Each row is a point. Each copy is the shape, with its points in the same order, stretched, turned, moved and blurred by noise. Say if it was mirrored as well.

Shape (8 x 2)
[[-23  39]
 [-16 -34]
 [ -9 -19]
 [-22 -50]
 [  0 -52]
 [ 83 -47]
 [ -8  -4]
 [-26  38]]
Copy 1 (8 x 2)
[[  9  39]
 [-32 -19]
 [-16 -13]
 [-41 -24]
 [-27 -41]
 [ 51 -86]
 [-13   7]
 [  6  41]]
Copy 1 is: only turned
Copy 2 (8 x 2)
[[  7 -22]
 [-24  31]
 [-13  26]
 [-42  43]
 [-32  52]
 [ 39  97]
 [ -8  12]
 [  4 -25]]
Copy 2 is: mirrored
Copy 3 (8 x 2)
[[-30  44]
 [ 31   4]
 [ 18   5]
 [ 52   5]
 [ 39 -19]
 [  2 -86]
 [  4  11]
 [-27  47]]
Copy 3 is: mirrored
Copy 4 (8 x 2)
[[-26  22]
 [-40 -44]
 [-29 -27]
 [-54 -43]
 [-31 -52]
 [ 48 -70]
 [-28 -18]
 [-31  30]]
Copy 4 is: only turned

Shape (6 x 3)
[[ 23  12 -28]
 [-64  32  38]
 [ -5 -22 -29]
 [-23  46   7]
 [ 46 -28 -57]
 [  0  38  58]]
Copy 1 (6 x 3)
[[ 17   8  19]
 [-70  46 -29]
 [-13 -15  32]
 [-23  50 -13]
 [ 37 -29  52]
 [-17  29 -66]]
Copy 1 is: mirrored
Copy 2 (6 x 3)
[[  0   9  60]
 [-60   2 -29]
 [-12 -40  41]
 [-53  17  23]
 [ 24 -31  83]
 [-12  39 -17]]
Copy 2 is: mirrored

Shape (9 x 4)
[[ -4  29   2 -27]
 [ 27 -32 -50 -26]
 [-47  46 -46  16]
 [-42 -46  28  12]
 [-33 -53  14 -19]
 [-30  19 -44  15]
 [ 59 -72  -7  11]
 [-43  37  44 -15]
 [ 32  -1   5  50]]
Copy 1 (9 x 4)
[[-18  26   1 -26]
 [ 39 -22  50 -29]
 [  7  63  50  29]
 [-40 -45  54  22]
 [-37 -37  55 -12]
 [ 26  21  50  11]
 [ 43 -96  19  -1]
 [-64  32   9  -2]
 [ 37 -39  -5  45]]
Copy 1 is: mirrored
Copy 2 (9 x 4)
[[ -5  26  39   8]
 [ 22 -32   6  49]
 [-56  40  -5  29]
 [-43 -48  27 -31]
 [-28 -54  46  -6]
 [-40  15  -5  27]
 [ 47 -70 -14  -7]
 [-39  34  60 -32]
 [ 11  -2 -27 -32]]
Copy 2 is: mirrored
Copy 3 (9 x 4)
[[-25   6 -15  15]
 [ 37   0 -56 -21]
 [-21  61  15 -36]
 [  7 -66  29 -30]
 [  1 -62  -4 -43]
 [ -7  39  11 -33]
 [ 79 -45 -29   6]
 [-52 -20  21  20]
 [ 51  13  26  32]]
Copy 3 is: mirrored
Copy 4 (9 x 4)
[[  3   3  43 -22]
 [ 32 -44 -29 -51]
 [-33  25  -8  23]
 [-25 -83  33  22]
 [-19 -85  25 -17]
 [-18  -3 -15  12]
 [ 71 -96 -10 -15]
 [-29  -2  83   8]
 [ 48 -33  14  44]]
Copy 4 is: only turned

Shape (9 x 4)
[[ 29   2   4  68]
 [-62 -62  -1  -7]
 [ 24 -61  -7  46]
 [  6 -20  44 -11]
 [ 17  -3  66 -10]
 [-21 -36  74  -8]
 [-19  62 -51  16]
 [-17 -30 -51  15]
 [ -2  11 -23 -57]]
Copy 1 (9 x 4)
[[ 42  18 -47   4]
 [ -4 -73  20  38]
 [ 66 -25 -19  32]
 [ 19 -15  24 -23]
 [ 16  -2  23 -49]
 [ 12 -51  26 -42]
 [-39  53 -28  52]
 [ 14 -11  -5  71]
 [-20  21  52  40]]
Copy 1 is: mirrored
Copy 2 (9 x 4)
[[-28  43   9  70]
 [-47 -10  -9 -63]
 [-52  74   6  12]
 [  6  21  39  -6]
 [ 20  20  59   9]
 [-14  -1  61 -22]
 [ 17 -30 -56  42]
 [-32  24 -47 -13]
 [ 46   5 -25 -34]]
Copy 2 is: mirrored
Copy 3 (9 x 4)
[[  3  41  -9  58]
 [ 15 -70  12 -16]
 [ 42 -12  -1  61]
 [ 44  13  27 -20]
 [ 43  38  31 -22]
 [ 39  -5  63 -21]
 [-51  28 -67 -20]
 [  7 -39 -51  12]
 [ 29   5 -54 -60]]
Copy 3 is: only turned

Shape (10 x 6)
[[ 58  45  20  -5 -39  22]
 [ 35   6  -4 -33 -38 -16]
 [-14 -93   4  68  17  -3]
 [ 41  45  15 -17  -8 -23]
 [  0 -22  51 -11 -21  27]
 [-66 -50   1  90  28  32]
 [ 13  56  38 -13 -20 -16]
 [ 19 -45  17  31  47  32]
 [ 19 -20  24 -32  22 -17]
 [-54 -63 -31  42  36  49]]
Copy 1 (10 x 6)
[[ 27  75   5   6 -32  10]
 [ 20  23 -23  15 -20 -13]
 [-33 -65  60  30  -7  51]
 [ 33  34   6 -13 -18 -29]
 [-21  32  14  16  32  27]
 [-80 -33  75 -11 -19  69]
 [  1  68  19 -14  -7 -25]
 [  5 -16  42 -10  12  68]
 [ 15 -11   3 -11  28 -15]
 [-63 -48  19 -18  -1  82]]
Copy 1 is: mirrored
Copy 2 (10 x 6)
[[ 72 -12  24 -11   7  37]
 [ 46 -20 -21 -28  10  -5]
 [-27 -78 -32  92   5 -17]
 [ 51   2  19 -16  22 -14]
 [ -8 -50  21   1  -9  37]
 [-50 -27 -13 114   5  24]
 [ 33  16  39 -13  -4   1]
 [ -8 -66  11  57  46  11]
 [ -2 -41   6  -9  34 -23]
 [-47 -40 -45  82  39  28]]
Copy 2 is: only turned

Shape (14 x 8)
[[-13 -51  30 -16  -8  12  40  -4]
 [ 42 -34 -32  45 -41  31  61 -38]
 [-41  58  32 -22   5  12  -4 -41]
 [-40  10  44 -21  33  39  11 -47]
 [ 30 -23 -16  33 -51  15 -24  -7]
 [ 34 -10 -31 -44   7 -15  21  28]
 [-34  44   3  17  14 -42  -3  54]
 [ 52  -6 -30  28 -71  41  42  54]
 [-32 -17 -50  -5   3  -1 -32  54]
 [  5  58 -33 -22  22  29  52 -26]
 [-33  -7  54 -47 -46 -52 -32  25]
 [-20 -14  29  35 -41  38  26  44]
 [ 39  37  59  -8  17 -35  -3 -41]
 [  1  -2  17 -23 -68 -45  14  30]]
Copy 1 (14 x 8)
[[  6 -57  14  50   0   5  46  41]
 [ 80  -2 -18  92  45  10  57 -35]
 [-35   8  40 -15 -11  29  11 -29]
 [-37 -37  35  19 -11  59  11  -2]
 [ 64  18   4  45 -10 -17   0 -16]
 [ 28 -38 -49   0  45 -32  14  15]
 [-46  46  -5   9  21 -50  -8  13]
 [101  48 -37  55  42 -24  63  31]
 [-18  10 -62  19 -22 -47 -18  35]
 [  1   8 -49  12  63  33  28 -29]
 [-21 -30  58 -41 -49 -54  17  26]
 [ 18  32  25  61 -15  -9  50  54]
 [  7 -18  72  -7  40   4 -11 -42]
 [ 25   0  17 -12  -4 -70  54  16]]
Copy 1 is: only turned
Copy 2 (14 x 8)
[[  1 -37   8 -21 -32  -6  66   1]
 [ 90 -37 -41  12 -43  52  31  31]
 [  0  43  52  23  -8 -12 -28 -47]
 [  5  50  56  19 -13 -41  41 -32]
 [ 36 -15 -46 -31 -23  14 -25  60]
 [ -2  -6 -74 -37  -6  16  37 -37]
 [-47 -22 -23  15  61 -40 -27 -21]
 [ 36 -41 -53 -20  30  97   7  70]
 [-74   9 -90  -2  14 -19  -4  31]
 [ 18  53 -13  40  10  50  14 -55]
 [-48 -55  25 -61  -7 -51 -24  -5]
 [  0 -36  27   3  33  15  19  62]
 [ 79  -1  28 -37  -5 -50 -18 -59]
 [-23 -82 -18 -53   4  14 -32  -3]]
Copy 2 is: mirrored

Shape (13 x 8)
[[ 21  58 -64 -31   3  19  31  41]
 [-58 -29  22 -38   5 -67 -10 -45]
 [ 10 -30 -50  52 -30 -19  16 -14]
 [ 22   3 -20  37  21  31  11  32]
 [-31  33 -46 -27  -1  25 -58  -6]
 [ 36  59 -40 -42  42 -77 -70  21]
 [  2  29  43  -6  17  38  -9 -38]
 [ 44   2 -10 -32 -33 -34  21 -13]
 [-22 -13  -9 -45  -2 -51   1  32]
 [ 43 -28  35  56  36  42 -17  13]
 [-32  19 -26 -37 -24 -76  24 -22]
 [ 42  10  -8  60 -37 -40  29  44]
 [  7 -26 -56  55  24 -21  28   2]]
Copy 1 (13 x 8)
[[ -11   32  -27  -26   37    3   75   38]
 [ -24  -51    7  -22  -34  -44  -23 -103]
 [ -17   -9  -48   81  -17  -20   17  -12]
 [   1  -12   10   37   15   18   20   37]
 [ -26    4  -42  -49    4   39  -27   -2]
 [  35   39  -10  -48   88  -40  -34  -47]
 [  10   13   48  -25  -40   46  -10  -22]
 [  39   15  -24   -1  -26  -39   42  -31]
 [   0  -45  -11  -27    2  -63    8  -25]
 [  41  -33   51   53   -9   40  -25   20]
 [ -36    9  -24  -17   -9  -70   31  -70]
 [  14   22   -2   74   -9  -74   16   31]
 [ -27  -23  -18   82   32  -10   32  -16]]
Copy 1 is: only turned
Copy 2 (13 x 8)
[[  39  -72  -82   25  -43    1  -34    4]
 [ -98  -38   46  -36    5  -37   17  -47]
 [   8   20  -44  -11   20  -15   56  -20]
 [  28    0  -31   49   11   13   -7   23]
 [ -62  -12  -74   11    0    0  -55   -4]
 [ -13  -42  -32   -5    7 -121  -73   14]
 [ -15   16   22    7   -6   26  -63  -24]
 [  25  -34   -9  -70  -20  -28    2  -16]
 [ -44  -72    0  -21  -22  -37   14   17]
 [  34   50   21   31   49   21  -25   41]
 [ -45  -61   -6  -37  -42  -54   26  -54]
 [  50   21  -18   -3  -43  -42   45   29]
 [  21   -6  -29   38   40  -24   46  -21]]
Copy 2 is: mirrored

Shape (12 x 9)
[[-17  14 -25 -14  31  41 -13 -14 -48]
 [ 58  14   2  -8  48 -24  56 -50  34]
 [-28   1  43 -41  27 -15 -39  10   0]
 [-19  74  51 -35 -15 -27 -16  12   7]
 [ 68   7 -13  25  68 -58  39  -8  45]
 [ 52  16 -24 -37  50 -54  26   8  55]
 [ -8 -22   4  -2  -7  44  27  31 -26]
 [-12  11   2  23  -3   1 -31  -8  17]
 [-41  14 -49  12  -8  36  -6  41 -91]
 [-83   3 -12  11  19  15  24  12 -46]
 [ 74  -6  17  -8  36 -86  27 -30  10]
 [-42  12  -2 -44 -38 -25 -20 -14   4]]
Copy 1 (12 x 9)
[[ -52  -16  -52    4   24   51  -17   28    9]
 [   2   12   51   63   88   41    1  -35   21]
 [   3   16   26  -15    4    3  -66   26  -15]
 [  32   54   41  -36   -1   38   -9   38  -15]
 [  24   20   50   97   79    6    0  -12   57]
 [  60    6   45   43   91    7  -16    6   45]
 [ -26  -64  -10   13   -9   22   11   17   -8]
 [ -20   10   11   -8  -13   16  -18   -6   43]
 [ -46  -35 -101   -4  -18   27   30   58    7]
 [ -75  -18  -34  -27    2  -14   19   42   -9]
 [  51   43   37   85   65    9  -17  -41    3]
 [  14   13   -5  -70    4    0  -18  -14   -1]]
Copy 1 is: only turned
Copy 2 (12 x 9)
[[ -58   23  -17   36   13   38   39  -34  -53]
 [  18   57   43    0   36  -80   20  -56  -23]
 [ -55   -6   27    0   -6   15  -48  -37  -11]
 [ -55   31   14  -27  -74  -14  -56  -48  -46]
 [  33   34   24   -7   64 -110  -11  -10  -16]
 [  18   27   15  -52   47  -60  -12  -10  -28]
 [ -30   -5   14   23  -12   27   47    3  -25]
 [  -6   20  -23   18  -23  -20  -24  -19   -7]
 [ -80  -29  -43   32  -30   39   47    4  -82]
 [ -87   -4  -21   21  -24   -4   55  -33  -15]
 [  54  -15   49  -19   40  -96  -32  -41  -37]
 [ -22    9  -33  -30  -51    9  -12  -52  -30]]
Copy 2 is: only turned

Shape (17 x 11)
[[-14 -20 -29  49  10  -6 -53   2  -3 -16   1]
 [  2 -38 -12 -24   9  12 -36  40  18 -24  30]
 [ 45  14 -10  42 -14 -70  92 -16  21  34  36]
 [-17   4 -20  21 -35   3   6 -38   7 -35  22]
 [ -1 -63  33  20  -3 -67  16 -39  57 -15 -86]
 [ 29 -30  19   3 -33  67  63 -24 -36 -23 -24]
 [ 70 -41 -12  19  15  82  10 -63   1 -29  11]
 [ -4   0   9   1 -28  28 -29  -2  38   5 -64]
 [-62 -61  25  51  31 -59 -15  15  20   2 -46]
 [-12  48 -16  10 -18  24 -33 -32   0  33 -17]
 [ 34 -40  71   7 -29  -1  51  -3   2   4  13]
 [  7   4 -53  19   0  -3  13  18  42  10   6]
 [-66  -4 -10  16  12  56 -17 -29  -6  34  32]
 [ 46 -40  18 -21  -9  20   3 -22  -8  -3  40]
 [ -3 -58  78  18 -29  30  12  51  21 -49 -31]
 [ 66   7 -42 -42  -1  16   0  -1 -15  57 -32]
 [-24  67  -1  18  67  -8  21  54 -19 -53 -11]]
Copy 1 (17 x 11)
[[   8   31  -41   25   63    3  -37  -17  -23    7   -9]
 [  25   12  -17  -47   43   25   -1   14   -8  -31   -5]
 [  46   31  -14   31  -24  -26   73   12   50  102   30]
 [ -13   36  -12   28   -4   25   25  -36  -14    4   -8]
 [  25  -14    8   26   24  -99   13  -17   41    7  -92]
 [  29  -55  -40   33  -48  -11   43  -51    5  -48   28]
 [  74  -21  -29    3   15    8   36 -106   -3  -29   19]
 [   5   -9  -29   -2  -18  -10  -53  -31   35  -18  -50]
 [ -26  -11  -16   27   85  -72  -26   29   20   11  -38]
 [ -25   21  -38   -5  -24    3  -52  -54   -1   37    2]
 [  49  -52   34   18  -28  -23   27    5   20    5   26]
 [  17   36  -58  -11   19   20   15   -5   45   29  -13]
 [ -61  -24  -31  -14   39   39  -20  -54  -11   18   35]
 [  56  -22   10  -27   -2    7   27  -30  -25    1   25]
 [  35  -50   19   34    5   -8  -18   32   40  -78  -11]
 [  46   -8  -79  -56  -40  -27   -9  -35    4   35    5]
 [ -35   76  -54   -9   23  -44  -14   24   50  -26   79]]
Copy 1 is: mirrored
Copy 2 (17 x 11)
[[ -26   34  -21   53    1   21  -35    9   -1   40   -3]
 [   0    5  -19   21   31   27  -13   34   41   -1   43]
 [  41   18   13   22  -62 -100   55  -13  -21   46    2]
 [ -16   20  -25   40  -30    3   -6  -55    2    8   13]
 [ -37  -24   50   27  -17  -48  -14  -15   63  -27  -86]
 [  49   -3   -4    5  -57   66   38  -22   -3  -42  -31]
 [  72   11  -23   61   -6   72   39  -40   34   15  -23]
 [ -27   52   10   -3  -22   39  -10    4   75  -17  -39]
 [ -89  -16   47   43    2  -11  -21   37   -3    1  -44]
 [ -17   77   -4  -11  -21   32    0  -27   23   51   -3]
 [  42  -14   58   19  -52    1   26   12   26  -22    7]
 [  -9   38  -47   20  -13  -21   29   17   28   33    3]
 [ -59   24   -6   13   -6   82   36  -22  -10   61   35]
 [  57   -8    9   16   -8   39   15  -11   33   18   31]
 [   2   -2   38   43  -35   45   -9   48   39  -92  -11]
 [  50   33  -13  -62   -2   17   24   25   49   55  -27]
 [  -9   82   -9   17   50  -16    8   27  -54  -48   -3]]
Copy 2 is: only turned
Copy 3 (17 x 11)
[[ -26  -29   -8   29    5  -19  -46   -4  -37  -29   19]
 [ -20  -48   -9  -41    2  -27   -5   34  -13  -32   51]
 [   1   34    0   50  -44  -94   70  -59   24  -37  -24]
 [ -24   22   -9   10   -4  -21  -18  -34   24    7   22]
 [ -11  -84   10   26   32  -52    6  -46   57  -20  -79]
 [  34    1    7    3   -5   52   52  -29   18   23   10]
 [  35   19  -40   -3   20   56   20  -40    0  -69   21]
 [  -4  -28   11  -14   -3   13  -28   35   18   -6  -60]
 [ -70  -97   33   50   23  -46   -1  -22  -15  -12  -29]
 [ -20   51   11  -14   -1    2  -33   -3  -26    4  -44]
 [  12  -32   55  -19  -31   -9   60  -40   33  -24    6]
 [ -26    4  -33   22  -20  -39   12   28   -1  -34  -10]
 [ -87   32    5  -20    4   32   -1  -27  -46   -4    9]
 [  16   -7   -1  -51  -11  -10   25  -40   -3  -42   35]
 [   0 -100   63    6  -13   26   21   30   55   -3   20]
 [  45   12  -31  -41  -13  -24   24   17  -50  -13  -51]
 [  -5   16   52   59   64  -39   12   68  -30   13   24]]
Copy 3 is: mirrored
Copy 4 (17 x 11)
[[  1   8 -12  40  21  -1 -44   7  -1 -40 -12]
 [  6 -35  -3 -18  41  18   2  45   4 -31  25]
 [ 52  45 -47  18  48 -93  75 -33  49   9  24]
 [  1  55 -19   1 -17  -6   3  -6  16  -9  24]
 [ 37 -47   8  -4 -43 -42   7 -63  87 -41 -59]
 [ 47  -5   5  27 -47  16  92  14 -25  21   4]
 [ 52  -4   9  70   4  66  58 -16  13 -11  41]
 [ 45  -7  -4  -1 -23  21 -11  30  49  12 -56]
 [-28 -63   5  16   7 -58 -33 -32  24 -28 -58]
 [ 44  54 -18   3  16  18 -25   3  10  41 -37]
 [ 52 -27  40  -3  -3 -44  68  12  15  15  26]
 [ 18  10 -64  16  38  -9  21  19  44  -4  -4]
 [-19   0 -11  13  31  18 -18 -13 -22  63  16]
 [ 60 -16  21  -4  25  10  38   3  -6  -4  53]
 [ -1 -59  52   6 -39 -16  44  74  24 -20 -16]
 [121  -6 -48  -2  45  26  40   9  -7  19 -34]
 [-56  48  -2   2  69  -7  55  36 -19 -17 -78]]
Copy 4 is: only turned

Shape (15 x 11)
[[-14  54  14  23  40   6 -40 -22   6 -60  22]
 [ 28 -32 -48 -87 -25 -58  17  -5  -5 -15 -19]
 [  1  39  23  -1  -8  31 -33  22 -20 -39 -31]
 [  6  61  28  32 -34 -23  -1 -12  -9 -25   0]
 [ 13   2 -58 -43 -20 -25  57  58 -27  10  27]
 [-44  14  29 -24 -25   9  -6 -17 -21 -52  30]
 [ -5  43   3  27   1  22  -1  -1 -14 -61  26]
 [ -6 -20 -38 -76  -8  -1  50   3  43  12  -1]
 [  3  32  -4   2 -22  35 -20  -4 -19 -15  27]
 [ -1  -5 -15 -70 -30 -22  21  46  57  -5  32]
 [ -1 -18   6 -21   9 -28  56  37 -21   9  -9]
 [-19  21  -4  36 -23  31  -1 -26  13 -46  -3]
 [ 39 -49 -14 -28 -10 -27  29  35 -14  50  35]
 [-51  54  -6  15  -3   4 -29  -7 -17   2   7]
 [ 28  13 -11 -91  -7  -5  55  -6   9  16  16]]
Copy 1 (15 x 11)
[[  48    5   36    1   -9   33 -101   50   -8  -18  -35]
 [  72  -44  -50  -12  -18  -33   48   -3   43  -75   55]
 [  22  -17    2  -12  -27   31  -51   36   45   28   -2]
 [  29   -4   30    4  -17  -31  -39   55   -8   20   15]
 [   6  -54  -21  -35  -50  -27   56   29  -18  -34    1]
 [  65  -22   63   10   -9   31  -37    5   -4  -15   30]
 [  11  -15   33    8  -20   19  -67   40  -22  -11   -6]
 [  22   -6  -31   28  -29    0   60  -34   -1  -66   18]
 [  19   -7   17  -17  -27   16  -59    1  -21   24    5]
 [  51  -46  -14   32  -47  -23   47  -27   18  -57  -34]
 [  -1  -17    7  -38    1  -16   66   29    6  -25   -9]
 [  -9    4   35   17  -30   -5  -62    2    4  -15   26]
 [   9  -37   -8  -64    8  -43   52  -32  -16  -19  -21]
 [  36   34   51  -23  -57   16  -52   32   -7   14   -8]
 [  45  -10  -42   14    9   11   60    3  -39  -17   12]]
Copy 1 is: mirrored
Copy 2 (15 x 11)
[[ -14   16   22   53   34   21  -12   35  -31   37   24]
 [ -56  -23  -32  -46   10  -44   14  -39   57  -19 -112]
 [ -23   32  -48   54    0   20   14   31  -16  -19   17]
 [   7   23  -13   21   34   11   53   33  -17   43   31]
 [  -9   37    3  -49  -22  -54   -4  -16  -11    6 -105]
 [ -30   26   23   25   83  -12   34   13  -25  -38   -1]
 [ -23   47   19   40   17  -12    5   42  -46   11   25]
 [  -2   12   21  -16  -18  -18   23  -54   35  -27 -121]
 [ -14   46   13    7    9    7    9    9  -23  -13   16]
 [ -13   32   12  -22  -21   18   34   -1   22  -21 -116]
 [  18  -24  -18  -11    2  -43   21   11  -15    9  -62]
 [ -26   33   18   43    4    5   40    5  -36    1   25]
 [  11  -28   -3  -69  -28  -31    4    7   -1   -1  -59]
 [  20   25   12   16   46   38   14  -25  -37   27   -4]
 [  13   25   17  -26   12  -39   15  -25   54  -27  -93]]
Copy 2 is: mirrored
